Rows are points. The window is the flat piece filled in between its corners: a triangle in 3 columns, a solid with four corners in 4, and so on. A path goes straight from each point to the next, and from the last back to the first. After which points does the path pass through the window?
In the rows, zero is written as 128.

Window (3 x 3):
[[129  72 120]
 [112 218 160]
 [ 88  86 129]]
Path:
(1): [103  97  84]
(2): [109 177  93]
(3): [142 145 199]
(4): [ 93  80 169]
(5): [ 90 101  88]
(6): [107  83  73]
(7): [ 98  58 144]
(8): [ 89  74 192]
Through the window after points: 4, 8

Window (6 x 6):
[[134 118 121 128  17 188]
 [161 110 231  53 125 136]
 [ 82 113 168 166 138 148]
 [190  82 185 126 215 124]
 [ 86 183 109  53 133 124]
 [180 132 175 167 109 152]]
Path:
(1): [171  89 154 134 120  72]
(2): [163 107 176 115 176 197]
(3): [174 118 175 139 138 174]
(4): [169 116 169 150 127 122]
(5): [155 102 209  75 119 108]
(6): [164 130 214  70 147 206]
(7): [ 94 152 149 150 162 220]
(8): [100  98 178 155 119 109]
(9): [180  98 183 148 129 117]
(10): [182 127 196 146 165 215]
(11): [174 105 215 143 170 227]
(12): [160  66 200 123 143  76]
(13): [142 126 173 101 156 101]
(14): [131 138 171 103 184 156]
(15): [ 94 118 172 152 142 172]
(16): [ 93 113 163 160 127 123]
Through the window after points: 1, 3, 5, 7, 15

Window:
[[ 34 128  62 138 109 121 189  30 178]
 [176 197 150  59 134  44 154  99  56]
 [ 40  61 181  74 152 241 163 175 162]
 [ 70 189 167 122 147 211 111 139 145]
 [122  46  48  53  50 117 104 136 133]
 [ 75 191 130 127 196 143 156 170 122]
 [166 144  53  72 205 161 116 107 155]
 [154 113 204 177 217 143 129 147  79]
 [245  98 116 170  64 104 184 141  83]]
Path:
(1): [153 157 180  91 157  71 131 134 177]
(2): [112 120 179 102 132 105 149 159 198]
(3): [ 60 149 133 119 130 193 148 126  69]
(4): [ 96 121  77  96 160 173 152 103 106]
(5): [105 123 124 102 144 139 146 111 202]
(6): [105 144 136 100 166 110 120 133 172]
(7): [ 70 143 105  90 160 162 151 111 106]
(8): [126 131  65  54 178 177 152 100  65]
(9): [147 149 127 104 162 130 119 133 180]
(10): [146  97 109  97  96  96 133 125 189]
(11): [113 105  71 116  96 138 160  99  97]
(12): [110 140 102  90 126 150 156 123  56]
Through the window after points: 4, 8, 10, 12

Window:
[[128  61  97 106 161  79 169 133  39 131  27 120]
 [ 69  94 103  81 144 114 151 195 189  85  63 138]
 [ 80  91 215 127  56 121 130 118  24 114 117 150]
 [  8 174 104 162   7 100 119 226 126 117  62 161]
 [164 151 138 137  99 187 119 172 149 202  43 155]
 [ 60 148  78  77 168 193  96 119  84  51 111 105]
 [139 155 116 187 144  99 169 139 111  82 148 125]
 [159 128  98 118 153  80  61 225  81 167  95 122]
 [145 171 118 149 117 198 168 206  92 200 102 161]
 [211 162  50 125  99 102 137 223 140 164 120 181]
 [147  75 107  90 153 108 156  75 131 176 182 144]
 [145  85 102 161 136 176  96 183 141  84 138  65]]
Path:
(1): [121 107 103 138 133 139 122 148 118 156 116 176]
(2): [184 131 130  64 102  97 173 139 132 154 125  79]
(3): [140 152 126  47 108  99 151 169  77 147  76  76]
(4): [122  67  86 206 168 150 113 162  95 142  68 199]
(5): [103 105 109 143 130 145 128 178 117 118  97 156]
(6): [104 140 124 119 116 135 142 161 124 122  95 102]
(7): [116 136 148 117  83 118 156 147  87 129 115  99]
(8): [ 93  89 148 140 117 125 115 149  78 101 106 189]
(9): [134 116  63 160 133 135 122 200 133 159 108 214]
(10): [197 170 135  78  84 124 144 166 130 138  90  59]
(11): [124 119 119  79 112 113 172 168 139 151  99  62]
(12): [111 101  96 134 150 134 112 174 113 103  89 160]
Through the window after points: 1, 3, 7, 9, 11

Window, 14 rows:
[[148 112 113 130  95 141 135 170  84 100 138 194 102 130]
 [ 88 205  73 138 136 102 172 174 122 110 116 111 142 135]
 [ 90 126 134 138 167  55   7 143  68 171 186 180 118 142]
 [128 143  69 100 124 145  89 148 128 190  69  88 118 155]
 [188 124 135 125  77 110 135 167  47 112 172  84  92 120]
 [188  58 232  70 151 142 186 171 219 134 159  88 172  94]
 [112  62 182 175 119  50 183  59 218 104 142 183 112  98]
 [147 159 136 115 150 128 232 154  93 179 162 107 168 144]
 [165  98  26 143  80 120 161 139 110 112 103  98 172 153]
 [117 136 114 206 112 141 116 170 137 163 136 111 128 125]
 [ 82  71 131 147  16 180  97 138 100  86 112  77 119 118]
 [ 68 112  49 145 152 100 101 116 137 142 165 153  86 118]
 [205  50 153  92 186 199  61  93 136  97  90 142 148  71]
 [193 125  61  72  95 140  60  57 138 102 161 168 141 120]]
Path:
(1): [154 121 117 130 134 151 114 119 127  98 147 121 116 202]
(2): [139 118 107 109 102 109 132 147  99 136 133 115 123  84]
(3): [120 137  78 133 114 110  90 132  83 146 129 144 126  92]
(4): [143 114 114 156 149 153  94 116 106 100 138 143 106 236]
(5): [144 109 133 144 134 130 115 114 143  79 148 122 115 193]
(6): [137  98 107 112  93 107 137 126 116 138 127 135 137  72]
(7): [113 127 106 145  96  93 151 157 114 149 147 129 133 105]
(8): [120 139 124 145 129 124 134 120 140 113 149 117 104 210]
(9): [168 119 128 128 155 162 106 134 132 125 126 104 120 218]
(10): [130 126  75 112  99 122 116 135 122 157 111 126 138  83]
(11): [124 109 126 142 114 113 147 158 108 149 119 145 132  93]
(12): [142 112 142 168 143 151 117 156 136  92 166 109  94 197]
(13): [140 128 107 135 127 142 126 146 101 125 150 118 125 154]
(14): [122 130  91  96 106 110 135 162 106 161 122 136 153  70]
(15): [127 127  83 118  86  82  92 155  81 156 134 167 146  48]
(16): [141 119 121 128 146 137 102 120 138 125 151 125 121 178]
Through the window after points: 9, 15

Window, 14 rows:
[[121 153 121 164 132 143 133 110 165 171 143 228 155 132]
 [173 118 103  78 111  46 174 190 164 234 121 136 193 115]
 [157 147 183 161 116 104 148 246  75   7  84  99 149 114]
 [176 123 149 166  61 167  99  46 130  82 155 154 117 130]
 [143 164 124  73 151  94 131 104 219 200  63 130 145 172]
 [152  87 154 179 130 192 121 203  64  76 124  82 205 110]
 [157 130 141 229 128 141  76 159 123  20 195  84 163 111]
 [189  81  88 213 147 114  55  60 101 141 140 173 121 149]
 [169 185 102 147 110 182  42  85  91 142 177 165  98 134]
 [145 195 106 169 121 117 200 145 113  85  88  90 182 111]
 [119 119  40  76 104 120  97 108 186 170  93 170 111 111]
 [112 133 111  68 161  99 180 101 169 199 125 138  82 120]
 [ 46 203 167 104 105  71 156 109 118 137  89 121 187  99]
 [121 171 100  28 149 116 140  82 132 114 139 183 171 136]]
Path:
(1): [ 98 155 123 134  91 104 145 132 126 144 136 147 159 166]
(2): [161 152 136 112 165 113 122 121 150 142 110 135 149  51]
(3): [185 131 122 160 157 116  93 119 126 118 115 143 153  77]
(4): [137 125 111 156 115 126 128 125 120 129 145 127 144 155]
(5): [ 96 127 120 141  67 104 142 181 104 101 134 107 146 213]
(6): [189 155 149 119 169 129 122 150 124  70  86 151 151  36]
(7): [155 148 140 152 138 126 119 132 145 118 109 125 144  73]
(8): [138 133 119 148 110 131 121 133 120 127 130 130 150 159]
(9): [128 129 119 178 106 141 121 153 118  78 156 111 157 174]
(10): [172 133 145 185 149 140  84 141 123  79 153 116 166  59]
(11): [159 162 149  84 151 109 124 111 160 151 103 150 181  61]
(12): [113 135  67 105 103 109 153 133 102 127 156 151 143 206]
(13): [139 136 117 168 114 113 110 147 128  88 165 119 150 155]
(14): [175 138 131 158 139 164  87 122 144 108 121 122 157  27]
(15): [176 117 141 144 154 150  88 110 133 120  97 167 164  33]
(16): [119 136 108 146  91 143 140 136 128 126 147 136 146 180]
Through the window after points: 1, 3, 5, 9, 11, 13, 15

Window:
[[ 85 197 153 163 130 124 185  89 159 146 194  90 128  83]
 [209 156 186 102  76  81 103 247 123 148  34 161  60 121]
 [ 53  87 173 131 134  33 156 161 125 100 147 165 123 105]
 [211 178 120 160 161  68 176 150 102  95 151 153 159 102]
 [176 182 127 142 132 103  44 118 229 131  39  88 146 133]
 [168 100 158 154  14 212 171  93 163 106 129 113 196 177]
 [ 62  69  28 147 126 136  63  89  91 174  75 178 194  85]
 [103 109 162 147 102 164 147 186  18  59 115 156 172 165]
 [ 71  96 122  77 106 188 108  58 113  31 112 136  83 246]
 [144 108 101 184 124 135 166 200 216 134 102 134 150 109]
 [118  24 174 157 162 117 148 145 166 164 202  48 121  99]
 [119 155  87  81  93 142 215 153  98  86  34 156 209 209]
 [201 188 161  76  93 108 110 195 158  53 182  95 119 127]
 [ 88 103  96 187  88  75 150 108 184 116 134  43 114  42]]
Path:
(1): [119 130  84 200  88  87 135 169 103 122 159  92 160 181]
(2): [ 98 149  97 172  83 115 144 138 126 130 178 117 147 217]
(3): [122  91 154 125 132 146 159 118 135 102  65 134 148  66]
(4): [143 120 136 144 139 144 175 155 178 104  95 126 143  80]
(5): [116 122  93 173  87 106 140 177 161 138 129 125 154 164]
(6): [116 115 105 187  95 117 156 141 159 134 124 121 146 148]
(7): [122  96 129 149 128 141 167 144 164 124  90 127 156  95]
(8): [141 124 154 121 113 127 146 157 138 111  91 133 148  85]
Through the window after points: 4
